Each row of a before or after table is a point. One or more steps were done to the points. Then noise was added and the rows were shuffled. The steps act on columns, c1 being the first. Write out the steps. A step turns or swaps two columns, mirrors them in a line or flattens them onto one, adds a multiple of one to another, or multiplies or shifts one. Angles are multiples of 10 degrees, from the lower column toward the higher: turns from -170 to 170, lines from 10 to 170 but not 90. Use the fewest steps. Two steps may share a column if one is a turn and the other turns, adds or multiplies; they go together, in the order done. Otherwise the lowest column goes first.
(in the rows, 128 means zero)

Before (9 x 3)
[[129  72 130]
 [175 106  66]
 [163 123  80]
 [113 141 124]
 [227  88 151]
 [101 160 170]
 [148  92 144]
 [122 106 144]
 [149 127 170]]
After (9 x 3)
[[129 110 145]
 [225 103 110]
 [116 190 175]
 [126  74 129]
 [132 103  68]
 [169 146 159]
 [150  92 139]
 [108 140 134]
 [135  73  51]]
Steps: add 0.5 times c3 to c2; turn c1 and c3 by -30 degrees

Before (13 x 9)
[[104 116 137 135 135 121 162 167 170]
 [159 146 158  62  94 144 157 105 111]
 [102  67  87 115 163 170 112 109 129]
 [ 75  69 169 151 150 101 163 136 145]
 [ 85 143 146 139  76  97 159 130 109]
 [103 138 149   7  93 151 131 107 132]
 [ 96 148 128 149 169 130 119  99 111]
 [115 100 138 139 155 129 138 144 126]
 [109 140 167 127 104 134 125 187 107]
 [ 84 116 149 130 114 100 140 169 115]
 [ 91  34 101 127 155  89  46 110 131]
 [112 127 141 150 106 121  78 106 146]
 [127 140 116 143 166  98 163 106 145]]
After (13 x 9)
[[106 129 137  65 138 151 150 152 146]
 [101  35 101  47  82 141 195 163 133]
 [136 139 160 199 163 129 154 152 112]
 [134 102 134 126 104 117 105 192 128]
 [ 91 136 146 211 176 133 218 156 133]
 [ 53 139 151 152 153 184  95 176 107]
 [117  66  87 117 128  75 150 161 127]
 [109 114 134 158 115 127  95 218 172]
 [144 142 111 158  80 125  94 156 147]
 [ 79 114 145 136 117 157 120 221 107]
 [120 152 125 106  98 104 114 156 110]
 [ 88  62 169 147  90 132  80 185 145]
 [ 93 138 165 119 148 144 131 234 111]]
Steps: add 0.5 times c5 to c1; turn c5 and c6 by -140 degrees; multiply c7 by 1.3; turn c4 and c7 by -130 degrees; shift c8 by 50

Before (14 x 14)
[[184 133 101 174 164 189 121  72  78 132 140 150 175 110]
 [ 90 117 128 130  71  98  96  74 158 145 110 128  80 191]
 [125 114 156 112 121 109  87  63 193 127 130  51 147 192]
 [148  88  46 179 159 187 126 109  41  82 197 131 159 116]
 [140  97 112 127  87 156 153 133 126 153 210 166 117 145]
 [146  81  79 181 153 182  85 117 120 135 176 132 125  79]
 [139  92  86 173 154 149 109 171  48 161 167 124 175 108]
 [139  77  49 213 151 194 177 128  92 152 163 123 153 112]
 [180 207  67 126 152 112  85 124 174  71 104 115 200 141]
 [ 93 106 120 116 129 196 165 149  97 124 154 151  98 112]
 [ 88 158 122 132  98 144 154 107 116 171 201 112  56 134]
 [219 126 142 178 117 154 106  82 136  86 109  76  82 174]
 [183 153  77  79 183  81 102  92 167 117 105 112 135 165]
 [113  85 145 120  41 110 154  73 131 147 148  88  75 110]]
After (14 x 14)
[[ 89 157 119 120  99 147  99 107 125 171 207 111  57 135]
 [139 109 128 226 149 193  81 130 132 149 160 122 138 112]
 [185 149 133 172 160 193 135  68 126 132 141 150 167 106]
 [138 114 135 181 155 148 149 170 130 161 164 124 167 110]
 [145 108 128 190 160 192 133 101 125  83 200 131 146 112]
 [141 100 126 140  90 157 100 131 124 155 212 170 113 145]
 [145 103 129 194 155 179 171 114 126 134 178 130 118  79]
 [179 206 135  94 148 108 171 129 131  72 108 115 187 140]
 [ 87 117 121 139  73  95 159  74 129 142 108 129  84 197]
 [127 110 129 119 117 109 173  64 132 125 127  50 150 192]
 [217 142 120 175 116 153 151  82 130  87 110  74  84 172]
 [114  89 118 139  43 113 101  71 132 150 144  93  83 107]
 [185 132 127  72 186  81 158  94 128 116 104 114 125 166]
 [ 94 105 121 125 128 197  91 151 126 125 156 148 104 110]]
Steps: turn c2 and c4 by -20 degrees; flatten c3 and c13 onto the line at 80 degrees; multiply c7 by -1; multiply c9 by 0

Before (11 x 32)
[[110 139 164  95 146 179 195 124 116 156  99 124 108 148 139 165 119 141
  160  80 153 148  66 181 136 209 101 155 163  88 186 128]
 [169  77  85 148 177  96 220 124 152 178 168 138 130  77 153 130  92 139
  106  52 198 148  92 195 102 165 179 169 116 153 127 101]
 [ 74 166 156 115 168 174 132 165  87 120  93 152 102 115 103 118 143 198
  131 117 180 110 151 166 155 121 137 132 137 102 214  92]
 [ 58  99  87 191 159 119 149 198  84 106 169 146 111 102  65  93 126 110
   88 143 135 102 154 109 125 124 195 108 124 125 169 159]
 [ 89 175 109  78  90 213 190 147  87 132  90 150  82 145 142 151 137 193
  174 105 114  74 164 172 133 116 108 134 167  75 201 107]
 [ 71  39 111 160 145 107 128 168 125  71 161 158 155  84 116  82 105 117
   98 113 124 156 154  96 175  91 133 100 116 156 147 146]
 [ 94  88 126 163  87 165 130 181 164  76 121 165 167  89  81  86  85 133
  140 143 130 176 110 118 111 163 151  91 125 182 148 105]
 [ 91 146 106 163 149 145  95 205 109 115 179 136 149  36 108  82 151 132
  106 103  88  99 182 110 143 122 139 120 121 136 174 155]
 [105 160 181  59 109 177 189 115 140 175  87 101 114 156 174 165 127 107
  167  89 203 113  89 218 107 158 137 137 176  81 140  59]
 [ 84 137  79 177 171 117 112 176 134 106 166 165 160  97 117 103  83 156
   96 150 121 112 152 135 163 123 162  60 109 113 163 167]
 [158 117 123 104 166 178 206 129 179 131 190 122  84 138 146 157  90 105
  165  41 207 158 126 201 117 198 124 143 153 113 146  60]]
After (11 x 32)
[[ 69  29 112 158 107 108 133 172 154 162 155 157 131  82 136  78 102 116
   97 113 159 145 156  95 182  94 134  97 112 151 148 131]
 [159 121 124 104  99 178 206 130 180 113 188 121 202 140  97 158  92 103
  164  41  67  98 123 199 115 199 128 141 155 113 147  60]
 [ 90 166 107  75 167 209 191 147  61  91  88 145 106 141 128 150 137 197
  176 109  87 137 164 171 135 118 115 131 169  72 204 119]
 [ 92 131 107 162 103 146  98 207  95 116 173 135  95  32 140  88 151 134
  107  99 152 128 177 109 141 118 140 116 128 134 176 161]
 [170 137  83 147  88 100 217 123 157 186 169 135 199  75  92 128  91 139
  107  50 116 114  87 197 103 167 178 168 115 154 129  77]
 [ 85 119  78 170  82 118 108 178 114 121 167 161 125  96 125 102  86 152
   98 151 159 115 157 131 163 126 164  60 108 116 159 173]
 [106 188 184  59 162 179 187 113 124 111  86 101 198 155  97 166 126 106
  165  91 102 111  87 215 106 161 139 137 176  81 137  59]
 [ 97  66 127 163 151 168 130 181 190 119 117 165 140  89 190  86  83 136
  140 147 164 121 111 119 111 160 154  92 126 181 151 105]
 [ 59  92  87 190  81 117 149 202  81 146 169 152 129 105 176  87 123 113
   90 142 111 153 155 111 123 125 199 106 129 123 168 154]
 [ 79 143 156 116  85 171 133 164  92  82  92 152 176 118 131 121 146 197
  129 114  89 153 153 164 152 124 129 133 139 100 212 109]
 [117 158 160  96 116 179 198 127 139 135  99 121 152 146 113 164 118 144
  162  79 108 152  68 185 139 209  99 157 162  87 181 128]]
Steps: turn c2 and c10 by -50 degrees; turn c10 and c32 by -20 degrees; turn c5 and c15 by -160 degrees; turn c9 and c22 by -60 degrees; mirror c13 and c21 in the line at 40 degrees

Before (8 x 64)
[[104 133 106 126 128 136 157  92 182 139 135  88 151 106 119 108 119 110
   98 107 117 122 134 116 124 137 117 143  96 131 126 100 168 107 130 128
  154  95 153 151 150 106 121 105 118 115 152 132 111 148 100 152 128 136
  109 120 132 159 122 107 111 118 119 101]
 [ 80  96 127 175  96 193 171 111 164 188 169 150 164 191  95 168  82 115
   87 109 161 152 161 127  73 130 184 161 126 191 141 118  66 179 112  59
  135 133 166 154 113 160 170 134 147  87  87  90 169 150 100 193 163 169
  136 170 122  94 142 107 127 120 124  73]
 [138  90  79 138 155 115  81 150 106 148 144 129 134  88 168 109 114 141
   42 118  86 109 101  92 148  97 175  77 152 134 103 180 150  97 192 140
  102 137  66 138  75 144 132 215  81 121 122 129 109 109  91 131 145 147
  153 115 176 155 145 180 187 125  83 147]
 [129 154 119 142 134 142  90 128 119  85 162 145 181 127 166 118 123 124
   74 107 155 158 107 131 126  67  95 118 166 113  85 132 137 152 138 126
  103 170 125 109  47 138 181 157  90  75  97 150 138 117 149  89 176 132
  154 151 190 114 189 174 160 142  71 158]
 [144 113 116 118 151 140 151 126 136  93 100 111 132 105 146 118 161 119
  121 150 127  93 138 128 140 116  62 124 109 117 139 116 137 135 132 146
  169 104 114 112 108 130  93 118 116 166 137 148 112 176  96 116 152 129
   93 110 120 136  95 128 153 126 119 127]
 [134 121 122 142  96 132 144  90 159 109 103  97 130 109 131 122 182 133
  137 123 126 140 117 105 139 107 113 158 122 124 145 123 132 164 107 128
  153 119 153 127 139 109 104 122 114 142 134 160 126 148 104  96 131 114
   92 114 128 110 107 128 104 106 145 115]
 [127 111 103 146 127 152 152 142 139 120 137 102 128  76 144 134 151 104
   88 142 120 120 135 129 120 103 120 134 101 135 165 119 137 124 122 104
  148 102 152 148 147 121  96 112 123 114 130 149 127 163 115 131 114 134
  107 108 119 158 101 107 153 134 139  93]
 [116 171 113 134 115 132 118 111 156 110  81  87 145  95 125 147 158 130
  123 137 141 107 121 130 137 124 103 150 105 130 158 123 147 131 106 141
  187 120  99  92 144 168 102  87 122 143 131 153 108 141 142  90 138 124
   94 122 123 119  89 135 124  91 140 133]]
After (8 x 64)
[[145 127 113 115 150 142 156 127 129  89  99 115 129 104 113  92 164 117
  124 152 125  96 137 129 137 115  59 123 111 117 138 119 139 133 127 140
  167 101 112 114 107 133  94 113 118 165 134 148 110 171  97 118 152 131
   93 148 110 137  92 136 154 127 114 127]
 [116 162 113 132 115 133 117 107 130 112  83  84 146 100 124 186 160 131
  124 140 142 108 122 129 138 123 107 151 103 131 157 127 146 130 103 141
  186 123  99  92 146 167  81 132 128 145 131 153 113 141 142  89 136 126
   99 125 159 121  86 157 122  90 151 130]
 [105 128 104 141 126 130 157  90 169 140 136  88 151 103 120  70 122 107
   96 114 117 126 132 118 125 137 118 139  93 128 131  98 169 108 132 128
  149  95 153 149 150 104 107 129 118 115 152 134 110 151 102 154 131 133
  111 121 137 159 122 172 111 121 111 100]
 [126  94 120 142 133 146  91 126  77  86 163 140 180 131 150 102 123 125
   75 112 160 159 106 130 123  73  91 116 169 112  82 132 143 154 138 127
   99 167 126 108  48 138 187 149  89  72  94 150 138 119 149  88 174 133
  151 163 187 112 187 134 160 137  12 156]
 [132 125 122 106  97 134 143  91 141 107 101  97 130 111 116 107 183 138
  135 125 125 135 117 104 138 107 115 158 123 124 146 127 129 166 107 126
  156 116 153 128 143 111 111 135 116 140 132 164 123 148  99 101 127 112
   89 132 121 111 113 158 107 110 161 119]
 [ 80 112 125 141  96 191 171 115 163 190 165 147 158 193 171 244  86 111
   91  98 160 150 159 130  71 128 180 161 123 195 143 119  69 184 113  55
  130 132 170 149 116 160 160 184 147  86  85  86 169 151  98 192 165 168
  143  94  97  92 142 152 124 118 115  74]
 [136  66  78  80 154 118  79 150  70 147 148 131 131  88 110  69 112 140
   40 124  87 108 106  96 145  97 180  75 157 135 105 179 151  96 190 138
   98 137  62 133  73 148 197 119  83 126 120 127 108 111  89 130 145 152
  154 167 128 159 146 126 187 130  42 145]
 [128 127 102 109 127 152 151 145 149 118 133 102 131  78 105 140 154 105
   94 144 121 120 138 134 119 105 118 136 101 137 166 118 135 128 124 102
  149 102 152 147 145 118  94 138 124 114 133 153 125 164 115 133 115 135
  108 148 104 154 101 131 155 133 151  93]]
Steps: turn c2 and c57 by 50 degrees; turn c43 and c44 by -50 degrees; turn c4 and c44 by 110 degrees; turn c9 and c60 by 70 degrees; swap c15 and c56; multiply c16 by 3; turn c20 and c33 by -10 degrees; multiply c63 by 2
